Every row gives one point. The last column is the point's height on a tilted bowl or saddle (a function of degree 2), plus a little noise. Count its main directions that bend up, bend down and stay straight.
In the rows, 128 means zero.

Points, 16 rows:
[[110 127 137 117]
 [159  71 105  95]
 [ 71 116 102  76]
 [147 117 119 117]
 [121 173 163 108]
 [139  75 142  93]
 [139 149 185 117]
 [ 81 117 115  92]
 [142  87 149 100]
 [107  70 138  84]
 [112 148 150 116]
 [129 151 130 114]
 [166 175 124  77]
 [139 144 155 117]
 [128 143 104 113]
 [142  70  94 105]]
Directions: 0 up, 2 down, 1 straight

Points (18 x 4):
[[ 96 113 157 113]
 [128 142 108 136]
 [141 134 127 128]
 [110 103  87 132]
 [171 115 102  85]
 [115 154 129 121]
 [ 65 125 162  53]
 [115 121 154 133]
 [159 104 118 106]
 [121 157 103 139]
 [177 168 151  71]
 [117 169 183  91]
 [121 112 172 150]
 [ 99  90 111 100]
 [147 136 124 123]
 [ 86 132 208 103]
 [101  93  85 119]
 [146 151 120 117]]
Directions: 1 up, 2 down, 0 straight

Points, 18 rows:
[[134  91 120 126]
 [178 144 125 165]
 [129 126 133 126]
 [201 142  98 197]
 [ 81 118  76 191]
 [106 160  96 146]
 [115  98 129 128]
 [140 214 147 128]
 [129 120 159 127]
 [134 156 160 128]
 [103 109 160 131]
 [109 126 167 128]
 [125 117 107 127]
 [109 114 176 126]
 [ 82 106 114 169]
 [ 77 106 125 173]
 [149 127 119 132]
 [ 85 122 128 160]]
Directions: 1 up, 0 down, 2 straight

Points:
[[129 167 107  74 162]
 [170 108 165 155 155]
 [104 128 156 111 144]
 [120 105 155 119 141]
 [144 119  66 144 149]
 [105 111 175  91 163]
 [180  96 138 120 152]
 [166 132  98 130 143]
 [120 122  75 178 155]
 [145 102  92 147 141]
 [116 132 125 113 134]
 [141 114 145 116 137]
 [120 148 122 124 133]
 [167 163 116 142 149]
 [135 189 167 135 159]
 [234 149 151 145 214]
 [ 84  99 117 100 157]
 [141 141 145 154 137]
 [132 120 140  98 140]
 [106 132  95 164 142]
 [ 88  91 101  80 171]
 [149 115 138 132 135]
 [114 114 145  47 184]
 [136 126 129 133 130]
 [102 161 122 128 138]
 [156 160  80 163 157]]
Directions: 4 up, 0 down, 0 straight

Points (23 x 5):
[[169 159 132  86 168]
 [149 109 162 131 144]
 [163 143 175 126 153]
 [ 87 157 121 121 147]
 [133 113 176 130 146]
 [ 87 153 148 170 157]
 [108 169 189 193 188]
 [128 117 189 103 162]
 [124 186 156 102 172]
 [ 99 167 161 171 162]
 [100 146  89 158 155]
 [117 144 141 108 141]
 [ 88 102 146  89 160]
 [ 89 147 163 170 157]
 [136 127 152 126 137]
 [165 126 124 157 149]
 [156 152 102 103 150]
 [ 88 182  89 109 172]
 [114 163 146 117 147]
 [138 121 105  91 148]
 [137 134 155 141 137]
 [109 147 163  92 160]
 [134 124 118 133 135]]
Directions: 4 up, 0 down, 0 straight

Points:
[[126 144 166 147  94]
 [140 156 140 144 108]
 [178 153 123 116 150]
 [174 126 161 104 139]
 [168 143 145 157 114]
 [190 121 105 125 166]
 [104  73 102 113  98]
 [136 173 150 134 110]
 [173 124 103 175  97]
 [138  85  83 143  88]
 [151 127  74  98  77]
 [102 121 149 150 113]
 [192 142 151  50 132]
 [102 133 134 189  78]
 [138 149 129 149 106]
 [157 119 118 128 125]
 [133 136 148 100 105]
 [163 114 153 127 129]
 [100 148 148  75  88]
 [143 134 158  83  94]
 [142 106 172 144  92]
 [168 133 122 168 104]]
Directions: 1 up, 2 down, 1 straight

Points:
[[161 148 148  93 129]
 [100 115 126 105 134]
 [132 156 119 126 130]
 [ 83 108 155 145 152]
 [115 110 131 170 150]
 [123 111 134 116 132]
 [111 172  85 137 150]
 [106 134 132 171 146]
 [159  46 132 185 249]
 [130 152 137 147 136]
 [151 114 144  65 144]
 [119 103 129  59 158]
 [112 161  98 107 141]
 [109 154  71 177 159]
 [116 151 103 131 131]
 [ 83 163 128 123 149]
 [156 161 115 149 134]
 [ 98 127  89 166 141]
 [147 151 111  98 127]
 [104 132 121 175 146]
 [104 145 122 156 138]
 [145 129  52 163 154]
 [108 127 118 162 138]
 [144 104  87 103 128]
 [ 98 136 111  69 154]
 [133 112 103  73 137]]
Directions: 3 up, 0 down, 1 straight

Points (46 x 7):
[[137  76  57 208 154 154  53]
 [109  95 126 220 123 127  77]
 [147 174 123 121 154 117 111]
 [153 147 114 144 101 128 114]
 [152  77 105  93 101 134 100]
 [ 88 126 115 195  82 119  88]
 [151 127 148 183 169 167  90]
 [ 86 121 144 170 112 174 100]
 [111 107 156 117 119 160 115]
 [134 164 149 114 121  97 113]
 [ 96 106 102 111 122 123 115]
 [151 129 115 136  94 142 114]
 [ 98 129  79 148 187 141  90]
 [101 118 152 133  98 100 114]
 [115 135  66 173 128  92  92]
 [ 98  88 103 106 130  88 100]
 [101 123  84 117 140 163 108]
 [109 167 139 152 124 138 116]
 [127  86 110 126  65 133  99]
 [187 114 170 109 187 163  77]
 [165 103 108 162 141 117 105]
 [ 84 121  89 131 169 168  94]
 [179  91 182 160  88 132  88]
 [ 72 128 115 183 167 106  88]
 [113 117  71 151  80 138  96]
 [115  85 106 148  86  88  97]
 [126  89  99 118  71 181  90]
 [145 121 129  95 167 119 106]
 [132 110  73 105  91 178  92]
 [116 111 149 122 154 111 113]
 [ 74 111 132 138 156 136 107]
 [144 143 137 123 124 109 120]
 [113 123 101 163  96  92 103]
 [118 137 128 112  56 160  93]
 [126 153 152 160 127  96 111]
 [142 170 163 117 164 104 104]
 [144 117 108 109 112 153 116]
 [151 115 130 116  94 153 113]
 [118 114 172 100  97 117 109]
 [103 116 114 143 128 108 118]
 [147 112 192 122 120 147 106]
 [149 119 154 138 130 145 118]
 [ 58  88 185 131 138 155  84]
 [138 143 104 107 105 123 115]
 [149 107 143 134 132 145 118]
 [119 131 120 118 127 131 124]]
Directions: 0 up, 6 down, 0 straight

Points, 40 rows:
[[152 127 115 135  92 150 134]
 [ 95 158 125 131  88  97 123]
 [160 112 154 143 157 147 150]
 [150 158 124 122 160 105 134]
 [121  64 165  94 118 106 117]
 [136 132  96 129 105 114 125]
 [ 89 120 151  30 199 150 177]
 [110 122 138  92 142  89 144]
 [144 169 105 133 138 181 156]
 [150 114 175 115 170 100 144]
 [ 99 101 128 111 161 129 126]
 [102 105 138 124 130 131 124]
 [ 95 108  77 128 161  35 174]
 [177 123 159 113 102 152 126]
 [130 136 104 164 161 148 149]
 [101 123 138 161 103 154 156]
 [115 140 156 100 128 133 119]
 [114 127 197  71 106 125  85]
 [127 115 140 113 136 135 126]
 [150  97 126  83 127 129 147]
 [123 102 106 117 126 160 144]
 [ 68  98 165 137  97 113 100]
 [ 80 181 167 106 185 154 133]
 [131 129 137 175 213 143 195]
 [161 108 121 135 139 126 142]
 [124  98 132 172 111 188 211]
 [ 62 169 117 111 117 109 131]
 [136 111  79 176 181 121 141]
 [145 120 141 115 149 114 136]
 [166  68 175 166 118 130 184]
 [120 148 110 194 160  93 175]
 [156 116 132 141 143 116 149]
 [142 137 151 143 121 148 136]
 [130 121  94 114 110 148 137]
 [128 171 142 139  93 149 132]
 [146 188 132 117  98 144 132]
 [140 102  60 134  90 155 123]
 [ 98 142 138 106 148 195 197]
 [123 126  75 131 108 140 121]
 [114 135 157 119 142 131 117]]
Directions: 2 up, 1 down, 3 straight

Points (46 x 7):
[[101  88 131 186 161 119 145]
 [154  76 152 126 157 115 160]
 [150 130  77 106 137 138 132]
 [113 106 167  85 131 112 153]
 [186 104 140 147  94 151 166]
 [146 108 117 151 157 131 135]
 [160  99 118 147 138 127 138]
 [111 127 129 174 188 234 209]
 [ 99 124 154 109 162 102 139]
 [199  71 121 147 129 144 168]
 [138 117 141  62 137  96 162]
 [141 163 148  97 152 146 144]
 [101 145 137 105  76  90 155]
 [121  98 112 132 167 217 178]
 [140 104  93 112 111 128 139]
 [173 135 127 130 128 162 136]
 [145 165 110 127 131 151 127]
 [183 164 155  85  92 162 173]
 [133 107 189 131 152 138 165]
 [112  82 151 177 164  56 168]
 [139 144 153  73 131 128 153]
 [116 135 145 125 120 132 130]
 [141 111  83 139 133 119 133]
 [ 99 120 108 157  89 155 144]
 [112 124 153 109 129 132 135]
 [135  66 150 116 162  52 184]
 [131 160 120 131 162  75 150]
 [141 121  98 134 106 152 134]
 [135 126 126 157 112 108 133]
 [129 141 143 134  55 124 167]
 [133 112 130 137 170 101 141]
 [141 107 117 174 140 138 138]
 [146 100 151 146 107 151 153]
 [154 105 150 133 107  99 152]
 [ 99 144 110  62 173 113 164]
 [ 75  97 101 125 154 121 139]
 [143 125 163 146 141 134 145]
 [156 133 156 149 117 130 146]
 [123  72 111 124 114 148 152]
 [176  88 128 141  79 136 172]
 [131 131 112 172 153 127 133]
 [135 121 164 119 108 145 150]
 [121 121 181 162  78 179 191]
 [ 60 110  93 168 155  69 152]
 [135 146  76 161 163 126 139]
 [158 151 155 116 140 140 143]]
Directions: 5 up, 0 down, 1 straight

Points (64 x 9):
[[114 142  70  80  35 151 161 125 185]
 [101 185  89 115 160 155 140 102 168]
 [140  82 152 120 148 136 175 152 138]
 [175 122 133 120  94 125 165 122 139]
 [135 142 151 135 173  98  91  92 163]
 [142 128 121  85  99  77 124 166 156]
 [114 159  94 170 146 143 158  83 165]
 [154 119 123  89 133 115 125 115 142]
 [ 80  95  85  98  85 144 157 143 157]
 [108 139 143 134 164 121 175 158 151]
 [125 110 140 136  86  98 124 143 141]
 [166 196 142 113 120 153 139 156 164]
 [138 138 165  82 165  76  85 132 169]
 [164 117 107 125 167 130 173 104 147]
 [139 147 128 144 138 171 162 103 150]
 [178 144 138  74 133  86 157 163 163]
 [153 193  95  76 128 114  95  82 184]
 [174 103 170 118 178 142 204 146 153]
 [119 145 150 163 142 119 118 142 148]
 [157 125 174 142 131 132 106 143 145]
 [131  89 135 115 135 127  84 159 144]
 [196  86 116 124  77  89 146 111 152]
 [162 146 123 104 124 142 155 120 142]
 [150 109 162  90 188  98 100 130 161]
 [225 122 126 172  72  98 101 118 174]
 [ 85 130 124 109 155  79 116 127 151]
 [148 150 144 103 107 125 100 155 146]
 [117 150 147 101  96  97 126 149 146]
 [141 114 106 131 118 146 123 181 139]
 [153 172 123 102 151 106 116 134 155]
 [105 136 128 113 109 134 118 135 137]
 [103 141 116 128 114 137 151 159 139]
 [ 72 138 134 184 108 139 125 113 154]
 [164 151 114 120 175 136 138 108 153]
 [130 106 145 146 110 156 121 135 139]
 [154 140 188  80 119 114 110 109 161]
 [153 120 156 142 126 100 140 163 142]
 [106 139  57 154 137 142  95 165 170]
 [ 90 169  59 143 132 121 112 156 165]
 [118 169 100 145 106 121 155 179 153]
 [134  94 167 140  68 160 116  74 169]
 [124 118 162 166 142 133 197  88 163]
 [111 172 147  76 135 134 139 113 157]
 [144 159 184  53 139  89 141 103 182]
 [100 112 186 163 144 107 118 114 160]
 [136 116 153 122 157 130 120 159 140]
 [138 130  91  94 161 147 123 120 152]
 [140 146 160 154 172 111 144  67 172]
 [146 116 112 159 104 108 129  85 151]
 [165  84 127 144 130 146 196  81 151]
 [107 145 131 169 145 102 172 134 153]
 [159 106 134 126 169 139 123 154 137]
 [133 109 143  95 100 136 161 135 140]
 [ 63 174 109 140 120 164 119 112 155]
 [167 109 123 157 107  95  77 135 156]
 [157  89 128  74 194  99 133 118 163]
 [135  86 149 186 134 124 103 133 156]
 [186 161 112 165 142 144 152 142 152]
 [127 106 171  97 154 112 134  95 152]
 [107 170 135 124 125 124 127 110 144]
 [184 155 128 160 119 162  84 122 164]
 [ 95 115 122 124 130 105 174 109 144]
 [164 120 105 161 151 150 138  87 154]
 [ 75 126  84  89 144 193 159 117 175]]
Directions: 7 up, 0 down, 1 straight

Points:
[[138 161 122 151 137 152  55 112 147]
 [116 140  86 114 108  61 107 134 133]
 [136  90  88 135 150 160 126 147 151]
 [115 171 154 129  88 103 192 153 171]
 [ 95 110 169 113 162 102 115 140 151]
 [129 107 179 148 103 110  85 115 106]
 [162  53 116 175  99 104  66 108 146]
 [106  66 137 169 150 122 155 146 140]
 [138 127  61 153 112 138 121 157 128]
 [ 87 148 117 105 133 138 137  77 170]
 [108 157 102 169 114 171 122 137 143]
 [104 133 186 104 130 144 110 162 131]
 [133 129 128 201 117  88 124 149 170]
 [108 142  51 123 136 170  71 166 103]
 [ 95 143 102 158 115  86 145 127 134]
 [126 106 114 140 104 101 136 157 148]
 [146 133 141 168 145 165 112 188 199]
 [110 111 159 142 124  86 129 145 143]
 [134 128 121 129  63 133 121 101 159]
 [164 133 143 101 158 131  84 112 153]
 [ 86 109 152 111 134 186 144 105 127]
 [ 82 160 133 147 136 127 116 126 136]
 [139 110 154 125 154 115 130 112 134]
 [112 149 168 141 172 136 133  91 128]
 [ 86 135 121 161 156 123  97  68 179]
 [ 98 125 105 109 140 151 142 126 142]
 [140 172 189 130 124 117 102  84 123]
 [134 137 165 133  94 114 143 124 140]
 [152  92 125 188 105 147 191 118 115]
 [107 138 145  84 120 128 101 149 133]
 [137 141 113 175 162 154  99 100 180]
 [112 123  59  88 148 142 127 134 156]
 [123  95  81 167 138 151 138 108 133]
 [123 157 101  78 207 163 102 137 219]
 [136 117 122 148 175 102 101 119 156]
 [176 147 128  98 168 149 151 100 156]
 [132  96 121 160 107 126  92 113 133]
 [148  85 133 144 125 130  88 118 132]
 [144 109 106 126 150 138 101 128 149]
 [126 112 126  69 134 126 128 103 181]
 [ 93 136 116  93 143 177  99 134 136]
 [122 198 125 133 149 147 199 167 108]
 [106  68 131 149 140 158 113 138 137]
 [124 134  99 137  85 123 119 159 139]
 [137 160 107 128 120 161 148 111 134]
 [150 174 154 110 134 157 138 139 133]
 [126 149 101  40 121  95 122 157 208]
 [127  95 143 128 100 193 110 188 159]
 [130  89 146 144 118 101  65 164 117]
 [141  85 142 136 111 148 138 110 129]
 [149  78 191 175 140 172 123 154 160]
 [147 120 117 151 113 123 108 111 143]
 [141 221 172 128 127  85 103  96 144]
 [118  91 136 111 172 128 123  85 166]
 [104 112 149 116  77 147 136  68 159]
 [138  45 151 131 141 181 118 132 141]
 [114 109 159 111 132  93 139  72 151]
 [142 176 119 137 113 144 151 167 148]
 [162 152 160 112  93 100 169 127 158]
 [159 145 147  95 138 185 162  80 137]
 [119 141 132 141 184 107  95 170 173]
 [109  81 127 109 138 125  95 116 135]
 [ 92 181 163  86 106 119  99  89 146]
 [141  99 107 126  78 111 120  99 154]
 [103 149 101 113 176  87 111 117 163]
 [ 75  99 125 160 119 194  73  79 138]
 [126 101 153 112 104 103 133 167 170]
 [140 139 108 137  86  92  78 147 119]
 [122 150  93 159 158 147 137 147 136]
 [168 135 136 151 117 101 158 149 149]
 [132 128 129 147 192 146 120 164 184]
 [116 189 131  68 153 153 100 114 159]
 [201 112 137 132 175 108 144  98 153]
 [102 113 115 173  57 147 156 141 171]
 [133 104  77 142 123 147 137 144 130]]
Directions: 4 up, 2 down, 2 straight

Points (60 x 9):
[[112 134 142 116  82 113 173 175 124]
 [139 150 144 151 119 105 127 107 126]
 [139 106 136  90 113 140  99 160 127]
 [ 89 105 121 104 125 125  80 112 139]
 [149  83 144 134 104  97 160  88 131]
 [118 150 117 121  98 166 129  33 122]
 [118 130 123 140 151 109  80 107 127]
 [139 101 146 115 139  73 108 130 145]
 [125 142 106 119 125  84  76 137 141]
 [ 82 143 134  72 138 121  75 108 123]
 [ 81 156 158 169 151  92 144 143 113]
 [155  80 128 142 127 114 120 147 130]
 [137 124 129 131 130 168  92 116 129]
 [106  89 111 172 147 125 142  85 130]
 [102 117 133 129  74 154 101 109 128]
 [150 118 130 112 112 103 149 109 129]
 [ 79 116 176 111 172 123 132 140  92]
 [ 99 116 144 136 103 146 164 100 128]
 [194 140 167 146 103  72 136  87  96]
 [182 119  92  62 108 133 131 107 114]
 [147 168 149 146 203 133 124 125  81]
 [147 114 115 126 159 160 100 134 124]
 [202 137 137 111 173 149 130 149  80]
 [140  90 170 153 128 150 138 150 118]
 [138  80 123 131 179 128 138 119 115]
 [110  79 101 139 133 130 134 109 139]
 [147 103 123 123 133 171 175 111 108]
 [125 116 141 127 136 167 149 137 120]
 [103 169 103 116 176 161 119 137 105]
 [152 126  67 140 178 101 169  95 147]
 [166 114  93 153 168 163 124 136 136]
 [157 143 151 116  87 172 119 134 117]
 [119  79 158  93  62  95 126  91 180]
 [131 111 160  95 107 113 114 156 138]
 [ 88 115 127 142 149 158 109 176 104]
 [ 73 107 195 134 120  89 146 113 154]
 [139 149 167 193 148  81  95 157  83]
 [ 85 184 105  75 210 114 134 172   7]
 [108 127  63 166 167 123 122 163 123]
 [144 110  83 128 135 133 129 134 138]
 [131  78 129 169 107 127 118 119 122]
 [135 130  67 124 112  91 115 136 146]
 [ 84 126 140 135 158 152 178 154 114]
 [146 120  68 124 143 106  93 129 158]
 [128 114 134  90 154  86 131  76 146]
 [133  82 114 138 232 209 165 125  94]
 [109 100 121 113 112 117 137 147 130]
 [122 135 109 138  95 164 137  81 122]
 [115 149 120 150 137 118 148  98 131]
 [137  91 138  92 109 172 104 158 122]
 [108 145 131 102 118 128 117 113 129]
 [146 189 163  68 105 110 100 114 123]
 [124  53 149 152 117  92 124  85 148]
 [141 124 154 101 145 142 140 142 105]
 [117 170 161 113 127 124 118 198 114]
 [119 146 167 155 115 124 107  92 125]
 [134 106 180 160 142 103 159 151 113]
 [152 203 144 103 102 136 144 124 110]
 [116  88  61 118 181 130 104  98 159]
 [ 90 148 173 144  90 175 105 104 140]]
Directions: 2 up, 3 down, 3 straight

Points (73 x 9):
[[120 143 152 149 172 153 116 118 138]
 [132 147 157 139 160 150 115 180 141]
 [166 165  64 128 171 189 118 119 106]
 [129 147 122 127 116 140 131  79  91]
 [ 71  89 162 167 153 197  98 192 105]
 [123 117 125  94 109 112 148  81  93]
 [ 97 152 134 151 152 169 121 155 138]
 [128  99 164 109 128 148  90 100 135]
 [133 142 135 106 116 156 160 152 126]
 [136 163 117 142  95 133 149 119  93]
 [ 55 149 143 110  99 122  84 102 159]
 [ 50 119 121 127 113 145 103 138 162]
 [ 99  98  89  97 161  92 123 160 129]
 [148 137 128  75 100 142  71 143 129]
 [ 80 153 130 183 115 156 143 174 146]
 [122  98  94 140 126  81 144 129  98]
 [107 144  71 127 115 129  55 111  90]
 [121 121 165 145 127 162 140 101 111]
 [ 89 135 181 125 107 128 101 100 143]
 [131 101 148 109 110 126 160  99 100]
 [125 148 109  96 103  89 164 103  76]
 [ 67 151 150  97 134 124 137 136 157]
 [105 104 157  76 196 119 137 158 153]
 [163 141  72 137 118 149 160 109  91]
 [143 135 105 151 109 109 167  81  54]
 [189 146 129 140 123  79 172 150  87]
 [137 139 140 169 126 139 111 103 100]
 [143 132 117 102  81  81 161 112  69]
 [108 128  79 146 185  73 126 112  67]
 [105 101 153 120 120 128 132 152 137]
 [ 80 141 203 141 139 140  95 134 173]
 [151 120  93 145 164 144 173 111 100]
 [151 130 129 180 128 182 175 127  83]
 [ 91 180 134  81 107  87 161 128 108]
 [174 145 100 140 136 146  89 145 108]
 [151 124 183 115 140 145 131 110 130]
 [139 148 120 167 147  82 153 143 100]
 [ 80 138 158 165  79 131  63 146 137]
 [135 166 137  99 155 125 111 108 136]
 [134 108 115 143 134  90 152 134 105]
 [ 97 127 100 177 142  42 152 154  73]
 [170 127 133 146 109  67  62 144  87]
 [145 131 141 109 123 186 203 150  99]
 [126  93 155 141 134 137 155 136 120]
 [ 73 170  98 164 107 142  75 185 137]
 [147 116 100 152 140 130 144  96  91]
 [123 151 166 117  82 122 131 128 108]
 [122 118 185 144 106 150 132 105 110]
 [154  97 168 132 172  97 156 121 132]
 [155 160 129  95 117 115 128 108 104]
 [131 141 134  61 145 145 124 128 154]
 [122 150 132 178 142 141 138 129 114]
 [120 113 170 124 163 141 137  96 137]
 [154 141 118  83  73 109 135 203 120]
 [164 126 147 126 145  79 129 141 123]
 [ 97 150  84 150  79 146 107 126 117]
 [137  97 125 168 135 132 153 153 115]
 [140 148 128  84 118 114 149 100 101]
 [108  94 147 134 109 175  68  98 111]
 [151 130 149 146 169 155 167 123 122]
 [176 129  64 125  92 173 115 179 139]
 [155 146 118 141 152 126 123 108 111]
 [116  93 131 100 107 127 101 167 145]
 [138 142 138 123 164 157 106 112 138]
 [112 105 169 101  81 113 138 180 116]
 [111 108 155 115 116 132 104 177 138]
 [109 138 109  99 140 101 152 144 123]
 [100 179  96 195 162  88 141  66  38]
 [147 111 103 122 162  58 120  99  91]
 [ 76  72  82 130 184 142 120 110 104]
 [186 156 131  98 128  82 119 128 106]
 [ 79  94 112  95 144 127 171 132 122]
 [160 150 137 123 166 157 128 153 143]]
Directions: 2 up, 4 down, 2 straight

Points:
[[ 95 137 178 102 128 185 109 147 111]
 [114 132 115 129 126 115 125 139 145]
 [164 119 144 141 124 120 114  81 153]
 [156  96 123 112 128 101 111 137 114]
 [139 111 150 153 177 160 160 130 154]
 [ 69 130 162 206 148  84 133  93 158]
 [134  89  94 147  66 144 104 143 150]
 [167  99  89 132 121 124 115 103 148]
 [ 84 144  97  49 100 150 186  65 194]
 [151  90  54 127 127  94  96 131 113]
 [117 106 118 157 149 109 187  98 156]
 [129 107  94 145 114 127 125 118 152]
 [171 131 177 121 106 112 110 112 137]
 [143  93 156 150 151 141 106 173 157]
 [ 92 125 114 132 140  86  92 102 134]
 [135 117 128 108 147  95 100 111 120]
 [110 180 129 125 148 136 131 115 172]
 [107 102  99  86 137 116 111  99 136]
 [ 90 144 112 120 149 188 118 153 117]
 [136 101  65  75 204  78 126 183  60]
 [129 119  72 126 148 107 157 180 136]
 [111 145 123  98  86 157 149 147 141]
 [ 97 118  82 138 163 139 185 118 173]
 [127  98 113 141 160 148 128 119 155]
 [145 133 126 155 156 140 161 116 157]
 [131  92 104 134 123  68 130 152  73]
 [ 87 104 148  97  88 161 149  97 147]
 [150 117 149 169  73 149 131 151 148]
 [167 122 164 192  87 131 140 129 161]
 [108 107 145 103  73  40 115 134  21]
 [134 119 172  59  84 113 161  73 131]
 [208 119 127 171 193  94  93  96 141]
 [107 131 136 148 147 139 157  79 163]
 [121 137  73 120 168 122  99 144 158]
 [136  98  90 108 152 127 161 119 147]
 [117 101 166 149 152 137 123 129 158]
 [157 105 137  72 111 137 144 117 135]
 [146 123 100 127  89  89 174  87 141]
 [ 76 134 110 115 136 104 119 135 147]
 [162 134 132 120 127 161 132 152 134]
 [ 96 114 131 144 119 112 150 108 152]
 [160 147 142 138 137 106 135 152 136]
 [100 140 101  98  98 125 156 129 162]
 [ 86 111 182 129 120 137 107 122 149]
 [110  99 132 149 117 115  93  98 150]
 [137 140  68 146 138  78  97 149 132]
 [118 115 106 122 164 119  85  59 155]
 [ 90 111 169 106 129 113 121 112 135]
 [133 152  73 111 134  85  68 100 152]
 [136  82 160 189 153 168 168 153 177]
 [ 27 144 140 125 142 139 125 137 159]
 [143 168 110 131 138 130 114 188 147]
 [105 102 161  94 170 144 162 130 145]
 [156  71 130 125 121 101 127 118 125]
 [112 110 136 181 102 115 178 141 155]
 [110 132 119 130  99 190 168 157 114]
 [101 148 104 122 164 135 115 107 168]
 [131 122 109 133 141 139  99 110 150]
 [148 136 101 115 132 182 110 110 125]
 [145 106 129 106 139 139 118 184 131]
 [ 76 133 108 129 111 201 124 189  92]
 [158 167 127 145 149 133 130 100 160]
 [118 113 137 174 181  88 129 176 121]
 [144 112 121 146 102 135 115  71 158]
 [142 131 132  80  98 184 166  98 129]
 [ 89  96  88 132  68 126 157 151 145]
 [111 134 102  88  97 183 154 136 131]]
Directions: 1 up, 1 down, 6 straight
